Every row gives one point. The points of each table are mixes of a few directions, plus a little noise. Count the directions of each table, and those that both share. Where both have some left over, give the other angles between the two spaces (their principal angles), to ten degrees, smallest first.
In the rows, 128 means zero.

First, 7 rows:
[[137 127 111]
 [115 130 153]
 [131 128 121]
 [127 128 129]
 [176 121  36]
 [120 129 145]
 [ 89 133 202]]
Second, 5 rows:
[[121 137 124]
 [ 88 187 103]
 [156  87 146]
 [163  77 150]
 [111 153 117]]
Directions: first 1, second 1, shared 0; angles 90

First, 5 rows:
[[143 109 199 114]
 [111 164  86 120]
 [122 132  86 143]
 [144 102 188 121]
 [120 135  81 144]]
Second, 8 rows:
[[138 156 138 141]
 [100  95 112  85]
 [140 145 114 158]
 [159 140 154 171]
 [149 162 181 137]
 [ 78  64  89  55]
 [120 145 101 130]
 [140 116 134 147]]
Directions: first 2, second 3, shared 2

First:
[[178 156 168 113  79 246 136 173]
 [129 129 130 128 126 131 128 129]
 [126 127 125 128 131 121 127 126]
 [129 128 129 128 127 130 128 129]
 [122 124 123 129 134 113 126 122]
 [157 143 152 119  99 197 133 154]
 [103 114 110 134 153  70 123 106]
 [ 80 100  89 142 176  15 120  85]]
Second:
[[169 129 104 161 167 135 129 155]
 [111 108 150 140 133 137  96 149]
 [148 100 140 140 100 109 141 122]
 [127  84 198 111 131 134 150  94]
 [170 159  99 150 134 115 138 117]
 [156 126 115 166  97 102 113 138]
 [131 173 102 127 102 110 125 105]
 [105 158 172  59 135 138 177  40]
 [126 141 105 146 142 134 102 158]
 [ 36 101  96  78 139 164 111 202]]
Directions: first 1, second 5, shared 0; angles 80

First, 10 rows:
[[ 80 179 140 143 144 160 127  99 117]
 [176 133  92 102 154 170  98 158 121]
 [232  64  91  79 118 123 101 185 134]
 [121 124 158 122 129 125 135 110 122]
 [ 94 162 155 125 125 160 123  95 108]
 [113 113 197 117 124 104 147  89 119]
 [154 116  87 129 121 125 117 159 138]
 [149 131 118 116 147 147 116 137 123]
 [ 88 145 121 144  88 128 132 115 126]
 [ 74 111 122 200 129  40 179 131 172]]
Second:
[[106 145 182 147 104 132 146 181 117]
 [ 90 105 170 141 133 169  92 187 123]
 [ 93 162 120 143 127 104 136 133  58]
 [118 107 112 110 154 154  86 111 178]
 [152 134 145 112 120  61 173  87 112]
 [154  58 185  92 142 122 114 113 198]
 [157 135  58 144 127 142 129 111  94]
 [146 143 108 134 116 151 135 133 163]
 [136 162  74 132 128 114 140  96 108]]
Directions: first 4, second 5, shared 1; angles 40, 70, 80

First (8 x 12):
[[221  72  28 180 154  89 179 105  86 122 149 143]
 [109 140 149 117 123 136 117 133 137 129 123 125]
 [215  77  36 177 152  93 175 107  90 122 147 142]
 [ 82 155 176 103 115 146 104 139 148 131 118 120]
 [121 133 136 124 127 131 124 131 132 128 127 127]
 [ 63 167 197  92 110 154  93 144 156 133 114 117]
 [121 133 136 124 127 131 123 130 131 128 126 126]
 [ 93 149 166 108 118 143 109 137 143 130 120 122]]
Second (8 x 12):
[[101 167 120 131 191 144 168 166 133 117 118 140]
 [195  44 126 132  13  90  62  51 110 148 152 107]
 [107 150 137 122 149 139 138 145 135 124 121 131]
 [202  58  88 150  71  91 109  75 102 137 149 122]
 [113 150 125 129 162 138 150 149 130 122 123 134]
 [ 83 173 149 116 170 151 145 163 142 121 114 133]
 [128 122 138 122 110 126 115 120 129 132 129 124]
 [ 95 161 143 119 159 145 140 154 140 123 118 132]]
Directions: first 1, second 2, shared 1

First, 11 rows:
[[153 124 159  83 177 195 125 118  61 137 130 153 151 152]
 [102 128 120 173  89 117  88 135 135 149 117 127 141  49]
 [122 130 145 127 109 124 169  71 186 101 156 158 102 179]
 [137 145 114 168 138  85 110 181 159 115 125 102 139  87]
 [125 122 113 178 121  94 122 158 171 111 121 124 121  90]
 [129  68 124  72 145 190 161  95  57 136 103 155  96 194]
 [123 147 146  99 112 133 150  80 144 128 152 138 123 175]
 [145 134 142  56 157 166 145 111  66 144 132 122 135 193]
 [120  97  89 135 118  94 149 152 141 117 104 106  92 146]
 [134 133 131 170 138 124  94 161 135 126 124 131 151  64]
 [119 181 129 148 104  86  96 147 154 145 143  93 160  80]]
Second (8 x 14):
[[170 142 112 142 102  57  86 168 124 156 175 149 140 143]
 [153 110 176 124 176 119 101 139 141 142 159 123 171 102]
 [ 75 127 116 108 145 152 169  99 105 109  69 104 117 115]
 [ 74 130  81 129  95 120 138 128  89  49 194 140 136 190]
 [141 133 151 110 138 176 164 108 163 101  32 101 128  99]
 [114 134 119 129 116 151 148 114 129 172  44 117  92 107]
 [154 129 129 127 148 115 128 116 131 129 196 147 107 128]
 [144 119 140 155 102 136  90 151 142 166 154 144 134 141]]
Directions: first 5, second 6, shared 0; angles 30, 40, 50, 70, 80

First, 10 rows:
[[ 99 147 147 110 121 145 129 140 126 115 125 108 130 112 144 119 138 131
  132 110]
 [137 111  94 137 146 157 108 124 133 162 141  78 151 101 143  98 114 152
   87 183]
 [149 103  85 145 149 148 110 115 132 165 141  88 150 106 136 101 110 152
   85 191]
 [ 94 169 201 100  92  88 162 147 119  64 104 204  87 170 111 173 157  87
  205  20]
 [113 140 141 118 120 131 132 135 127 115 125 127 124 125 132 129 136 124
  137 109]
 [ 57 176 181  83 109 163 134 159 123  88 122  88 126  95 161 114 155 128
  147  72]
 [119 125 109 125 141 161 110 130 131 148 140  73 149  94 150  97 122 151
   95 165]
 [196  83  80 168 144  90 126  99 132 162 131 172 127 164  94 148 105 121
  114 173]
 [121 145 167 119 109  92 151 134 122  94 112 189 101 164 108 164 140 100
  177  68]
 [193  83  72 170 150 104 120 100 133 172 138 150 135 149 103 135 103 133
  100 189]]
Second (10 x 20):
[[ 33 213 208  68 110 156 150 170 110  99 128  78 155  97 140 111 144 138
  139 109]
 [128 162 182 121 109  59 171 133 112 102 112 218 112 190  74 183 131  92
  181  89]
 [113 114 102 123 135 183  99 131 139 134 136  60 134  79 175  88 134 151
  100 135]
 [137 115 107 136 137 139 118 123 131 143 134 109 136 117 135 116 122 139
  109 153]
 [184  92 102 160 131  84 132 105 132 136 122 193 108 172  98 159 119 108
  141 127]
 [ 86 149 133 106 133 177 115 144 127 134 138  54 153  80 161  90 131 154
  100 150]
 [ 99 142 161 107 107 134 132 141 130  85 115 143  98 128 147 138 154 110
  167  49]
 [155 107 120 143 123 103 131 117 132 119 120 173 104 154 117 150 131 110
  149 100]
 [173  78  66 160 149 142 101 106 140 162 138 108 133 116 139 110 113 143
   92 173]
 [171 108  97 156 146 102 130 109 125 167 137 144 147 148  96 135 102 134
  102 196]]
Directions: first 2, second 3, shared 2

First (8 x 32):
[[108 177 151  77 100 136  51 107 145 131 192  56 179 148 198 146 107 133
  201 148  98 148 144  99  99 137 152  49 122 141 118  95]
 [130 123 126 135 131 128 135 131 126 128 123 135 122 126 120 126 129 128
  120 126 132 125 127 131 131 127 125 136 130 127 129 132]
 [142  90 110 166 150 121 188 144 114 126  79 186  90 115  73 114 144 124
   71 111 152 114 114 150 151 121 107 188 133 118 136 153]
 [141  91 110 168 150 124 185 145 113 125  79 184  90 116  75 114 144 124
   71 111 150 111 116 149 152 121 109 188 132 118 136 154]
 [128 127 128 129 129 127 130 128 128 130 126 130 126 128 127 127 128 127
  126 127 128 127 127 128 129 128 128 130 129 128 128 128]
 [149  76 104 182 159 120 211 150 107 125  59 206  75 110  53 109 151 121
   49 107 159 107 110 158 161 118 103 211 134 114 139 163]
 [114 162 144  92 109 134  73 113 142 130 175  77 164 141 178 141 112 132
  181 142 107 143 140 107 107 134 146  71 125 137 120 105]
 [108 177 151  75  99 136  49 106 147 131 194  54 179 146 201 148 106 135
  204 150 100 149 145  97  98 138 153  48 122 142 117  95]]
Second, 10 rows:
[[127 155 161  79 158 121  75 148 162 119 220 122 145 177 182 143  76  72
  163 151 117 162 123 163 165 140 117 114 130 118 141 135]
 [131 102 115 133 157 103 152 135 132  94 121 145 118 146 134 115 145 136
  106 110 124 136 140 143 136 110 134 149 139 111 135 159]
 [ 87 114 147 113 151 126 128 162 143 117 107 150 104 172 128 118 154 178
  149  47  97 150 173 157 143  99 168  99 154 147 142 161]
 [ 84 173 178  99 108 162 118 170 177 161 170 159 117 154 121 133 118  78
  138 136 134 170 109 169 165 161 141  90 127 146 129 139]
 [188 103 100 153 138 105 151 112  62 117 106 120 145 104 123 126 104 126
  104 146 141  89  93 109 135 128  80 191 132 116 118 104]
 [145 138 122 122 121 109 143 119 124 105 154 116 155 129 159 125 123 102
  110 167 133 136 100 126 133 142 116 139 130 115 114 133]
 [ 76 168 149 120  73 143 196 160 162 131 116 163 126 139 122 109 184 111
   86 136 134 175  93 155 137 166 164  91 137 147  96 166]
 [207  62  73 188 172 130  88  67  66 153  84 101 104  55  74 150  79 149
  134 141 153  33 152  73  93  89  67 215  95 100 161  66]
 [109 127 108 143 113 125 152 102 160 111 116 123 122 113 126 118 174 138
  103 143 129 136 142 115  93 122 155 114 116 114 124 150]
 [120 137 126 135  90 158  82  98  90 174  85  76 139  88 113 141 125 193
  187 101 117  90 152  70  81 121 141  84 123 161 120  66]]
Directions: first 1, second 6, shared 1

First, 9 rows:
[[ 97 113 136 145 219 161 173 138  82 149 120 185 191  80 174 124 167  91
   78 126  97 105 105 108 146 179 115 150 172 112 143 109]
 [142 133 122 135 110 119 116 132 134 116 127 112 123 145 133 135 111 140
  134 117 131 118 134 130 133 119 136 114 124 128 126 138]
 [163 160  78 165  79 103 129 167 122 111 117  92  63 141 123 156  89 179
  147  92  95 120 154  89 120  94 141  62  83 104 147 143]
 [ 74  99 176  72 173 159 150  84 137 173 141 177 148  81  85  87 194  71
  121 193 152 186 103 155 103 152  97 208 144 148 118  94]
 [146 158  84 148  83 111 143 159 124 129 121 105  46 118  96 144 109 168
  152 114  94 151 150  87 102  92 128  79  74 105 150 129]
 [107 118 147 102 139 139 135 108 135 146 134 145 131 111 105 111 153 107
  129 156 141 156 120 141 116 134 115 160 131 138 123 114]
 [148 117 138 151 146 125  98 129 122  95 126 118 203 170 196 142 100 127
  105  93 144  59 122 149 174 150 150 121 176 136 113 152]
 [149 148 113 108  41  99 101 122 169 121 135  81  42 154  63 129 103 164
  180 140 146 172 152 134  94  74 132 107  70 137 122 136]
 [127 107 157 128 161 136 107 111 127 113 131 136 206 151 176 125 127 105
  105 120 154  86 113 160 163 158 138 151 178 143 110 137]]
Second, 9 rows:
[[121 127 153 145 110 111 142 161 140 105 128 121 161 150 161 138 113 124
  119 117 146 108 107 128 117 191 116 142 161 129 121 132]
 [144 136 125 145 127 124 113 138 125 136 134 134 120 138 138 150 103 138
  131 129 101 127 120 103 125 154 137 109 129 115 138 147]
 [160 111 146  35  71 107 131  56 123 172 112 134  81 133  42  82 155 193
  202 118 158 179 206 130 200  33 134 110  75 185 139 137]
 [ 80 125 113 142 172 157 149 136 130  98 127 114 156  99 145 109 166  72
   81 137 156 107 107 173  96 107 113 165 142 115 105  82]
 [ 99 132 123 168 157 140 138 165 135  96 133 120 165 123 174 141 127  86
   85 132 133  98  89 142  88 172 118 150 161 105 115 112]
 [205 136 114  89  93 112  78  72 109 203 131 157  39 139  58 142  92 213
  202 132  59 182 186  61 186  76 167  55  62 139 171 188]
 [ 95 128 130 150 149 138 146 154 135  97 128 117 166 121 160 125 142  89
   93 127 150 103 100 154 100 152 113 158 156 119 110 103]
 [ 93 126 119 138 160 147 144 135 130 105 126 118 151 108 142 114 156  87
   94 133 150 113 113 161 105 115 117 156 140 121 111  96]
 [153 134 130 136 113 115 112 133 126 142 132 136 114 143 130 149  98 152
  144 128 100 133 127  98 134 153 138 104 125 124 142 156]]
Directions: first 3, second 3, shared 0; angles 50, 50, 60

First, 10 rows:
[[153 124 136 249 161 124 197 209 174 133  86 136  92 122 200  44 137 165
  206 147  93 154 101 133 144 157 156  99 112 148 115 168]
 [140 140 134 162 138 130 142 155 130 126 128 127 115 114 146 107 126 136
  156 132 116 136 119 129 132 132 127 116 129 136 128 138]
 [114 117 122  82 115 126 106  93 121 129 133 128 144 142 101 159 128 116
   92 123 143 117 141 126 122 120 126 144 129 118 130 114]
 [124 117 125 124 127 126 130 122 135 131 120 130 132 138 127 129 130 129
  120 129 130 126 130 127 128 130 134 132 124 125 125 127]
 [120 121 123 100 121 127 115 107 123 129 131 128 138 136 113 146 127 121
  106 125 137 121 135 127 124 123 127 137 128 122 128 120]
 [130 128 128 137 130 127 132 133 131 128 126 129 125 127 134 123 129 130
  133 129 125 130 126 129 129 130 131 126 127 129 127 131]
 [132 146 133 118 125 133 116 126 110 124 147 124 127 114 121 137 122 121
  130 124 128 127 128 127 126 120 113 125 136 130 134 124]
 [121 127 125  94 118 129 110 104 118 128 137 126 138 131 108 152 126 118
  104 123 138 121 136 127 124 121 122 137 132 122 131 117]
 [119 109 121 112 124 123 127 113 137 132 117 131 137 146 122 135 133 128
  109 128 135 123 134 127 126 130 138 137 122 121 124 124]
 [130 151 134 104 121 135 105 118 102 121 155 122 131 110 111 149 120 115
  124 121 132 124 132 127 124 115 106 128 141 130 138 120]]
Second:
[[127  97 138 170 137 121 141 145 163 118 112 138 144 136 157  98 101 147
  137 136 129 155 122 137 127 145 143 119 123 115 124 150]
 [130 156 110  81 120 133 122 119 106 128 120 129 117 135 113 147 167 113
  115 120 129  95 132 106 131 132 124 122 135 135 134 129]
 [127 153 122 107 133 138 119 112 126 134 140 120 128 126 113 147 117 112
  133 127 130 132 130 119 135 116 116 121 127 137 128 134]
 [123 121 135 123 121 129 115 108 109 143 158 114 125 116 105 147 118 124
  122 126 131 133 132 145 121 101 116 152 122 127 124  95]
 [135 112 151 201 146 129 144 155 160 122 137 127 136 111 161  89  76 149
  167 140 122 179 113 148 128 132 128 113 120 121 123 152]
 [124 144 113  85 125 131 120 112 123 128 117 130 130 143 113 150 146 113
  110 124 132 106 137 109 134 130 129 125 132 135 130 130]
 [140 172 109  93 125 141 124 121  96 132 138 122 107 116 118 137 165 119
  140 120 129 114 116 108 128 129 109 110 130 126 137 144]
 [115 100 139 134 127 115 127 134 148 122 107 137 144 148 128 135 115 125
  102 131 123 112 151 135 133 128 150 148 136 145 122 101]
 [129 131 106  86 114 131 121 101 101 136 135 125 119 130 112 137 167 130
  116 120 144 120 116 120 116 131 117 128 119 100 132 135]
 [131  95 157 199 133 113 146 174 147 117 116 137 131 121 161  94 108 148
  138 136 112 134 132 152 127 136 147 138 136 139 124 110]]
Directions: first 2, second 5, shared 1; angles 30
